Every row gives one point. Two turns around zero, p and q, are shown by what they do to some points. Where does a point land after both, in the order given? Backwards means that the second turn is done in reverse. Each puzzle has new turns, and all numbers are rounded.
In the rows, 128 means zero.

Turn p:
[144 140] -> [108 131]
[100 107] -> [163 123]
[118 167] -> [108  93]
[151  98] -> [132 166]
Turn q:
[162 166] -> [ 90 162]
[126 117] -> [139 126]
[116 136] -> [120 116]
[107  93] -> [163 107]
Where do these land?
p, then q: [146 104] -> [ 98 132]
q, then p: [159 112] -> [ 95 117]
p, then q: [116 113] -> [126 147]
p, then q backwards: [ 85 159] -> [ 76 119]
q, then p: [134 151] -> [140 108]

Turn p:
[152 169] -> [107  85]
[144  93] -> [109 162]
[117 143] -> [140 114]
[134 108] -> [121 148]
[ 92 128] -> [164 131]
Turn q:
[ 85 112] -> [124 174]
[158 128] -> [120  99]
[141 144] -> [140 111]
Where do these land?
q, then p: [105 123] -> [129 104]
p, then q backwards: [100 147] -> [137 161]
q, then p: [140  97] -> [161 134]
q, then p backwards: [167 145] -> [125 170]

Turn p:
[172 143 106] -> [ 90 127  94]
[141  85 161] -> [173 108 102]
[ 92 151 124] -> [124 147 166]
[121 122 106] -> [116 112 140]
[115 140 142] -> [137 146 138]
Turn q:
[111 144 107] -> [154 139 143]
[150 129 129] -> [128 121 107]
[140  94 183] -> [ 67 103 122]
[141 152 112] -> [157 123 116]
[ 81 144 109] -> [152 145 172]
[145 105 127] -> [111 138 108]
Where do these land?
p, then q: [135 148 139] -> [150 121 134]
q, then p backwards: [ 76 147 164] -> [ 74 117  92]
q, then p: [140 148 117] -> [116 116 109]
p, then q: [142  96 144] -> [126 150  96]
p, then q backwards: [138 136 117] -> [133 114 136]
q, then p: [136  94  86] -> [ 85 159 141]

Turn p:
[110 160 123 177] -> [137 106 171 164]
[129  96 128 139] -> [ 95 124 125 123]
[153 139 138 126] -> [135 150 119 143]
[124  97  92  82] -> [122 140 121  64]
[124 147 159 116] -> [151 120 104 145]
Turn q:
[127 143 155 120] -> [115 129 125 157]
[160 120 142 177] -> [141  70 117 130]
[ 97 119 137 109] -> [128 153 155 140]
[155 125 134 101] -> [144 143  99 142]
[101 133  72 133] -> [113 145 144  72]
Where do these land?
p, then q: [110  89 127 129] -> [138 157 158 123]
q, then p: [178 152  87 134] -> [135 144 148  64]
p, then q: [148 162 163 148] -> [120  76 120 108]
q, then p: [116 156 158 132] -> [114  92 142 139]
q, then p: [117 112 122 117] -> [141 138 119 141]
q, then p: [126 121  89 132] -> [150 141 107 106]
q, then p: [102 104 150 104] -> [136 133 125 175]

Turn p:
[115 141 119  97] -> [153 156 128 124]
[ 91 124 105 121] -> [145 146 164 136]
[142 158 138 178] -> [ 70 130 117 143]
[123 114 164 135] -> [133 103 114 155]
[169 103 114 108] -> [140 106 117  81]
Turn q:
[108 104 133 176] -> [154  89 160 138]
[124 129 169 113] -> [ 93 113 119 147]
[114 153  97 167] -> [180 141 140 146]
[122 118  97 108] -> [142 133 108  98]
[161 148 124 115] -> [112 166 131 125]
[139 116 148  89] -> [ 88 126 110 113]
Where do these land?
p, then q: [137 109 133 117] -> [118 129 133 106]
q, then p: [153 194 126 114] -> [ 78 177 128 142]
q, then p backwards: [143 159 168 139] -> [ 95 150 139 163]
p, then q: [ 98 107 124 118] -> [104 130 156 136]
q, then p: [111  91 116 151] -> [152  93 112 113]
q, then p backwards: [124 108 100 129] -> [142 112 114 105]

Turn p:
[142  97 124 114  85 134] -> [119 143 150 150 171 115]
[140 155  81 121 161 110] -> [121 125 109 162  86 163]
[134 174 162 126 119 172] -> [159  94 104  97 162 151]
[126 149 119 121  97 124] -> [133 150 121 131 149 152]
[141 141 125 116 165 108] -> [147 116 127 143  90 136]
[121 114 156 145 125 159] -> [123 107 127 100 149 104]
[ 82 107 120 119 145 121] -> [100 136 160 105 102 131]
[135  95 127 151 144 161] -> [ 98  96 123 127 133  96]
[132 121 139 139 111  62] -> [154 185 130 138 110 104]
Turn q:
[ 97 164 138 152 117  90] -> [118 112 133 143  66 135]
[100 110 122 109 143 120] -> [131 157 141 109 121 147]
[103 132 141 113 101 110] -> [100 129 115 115 103 148]
[154 156 124 141 124 129] -> [121 105 132 148 130 102]
[121 169 116 122 108 145] -> [ 93 135 123 161 122 115]
[191 157 114 113 118 140] -> [100  98 138 138 167  82]
[126  71 112 143 139 138] -> [167 134 133 120 159 164]
[163 116 145 147 137 154] -> [157 113 107 131 156 106]
[ 98  78 141 112 165 125] -> [164 168 131  86 128 151]
Where do these land?
p, then q: [134 136 153 125 129 152] -> [139 132 138 104 149 126]
p, then q backwards: [137 150 133 112 113 107] -> [110 108 121 144 144 142]
q, then p: [147 112 116 152 110 139] -> [108 105 123 137 116 103]
q, then p: [120 124 142 130 113 150] -> [107 128 115 138 121 143]
p, then q backwards: [119 107  31 123 109 140] -> [ 93 163  76 100  64 149]
q, then p: [103 146 145 143 125 110] -> [120 151 124 131 162 129]
p, then q backwards: [117 107 139 118 122 113] -> [128 136 115 116 153 121]
q, then p backwards: [147 141 165 121 203 113] -> [120 102 199 147 141  89]
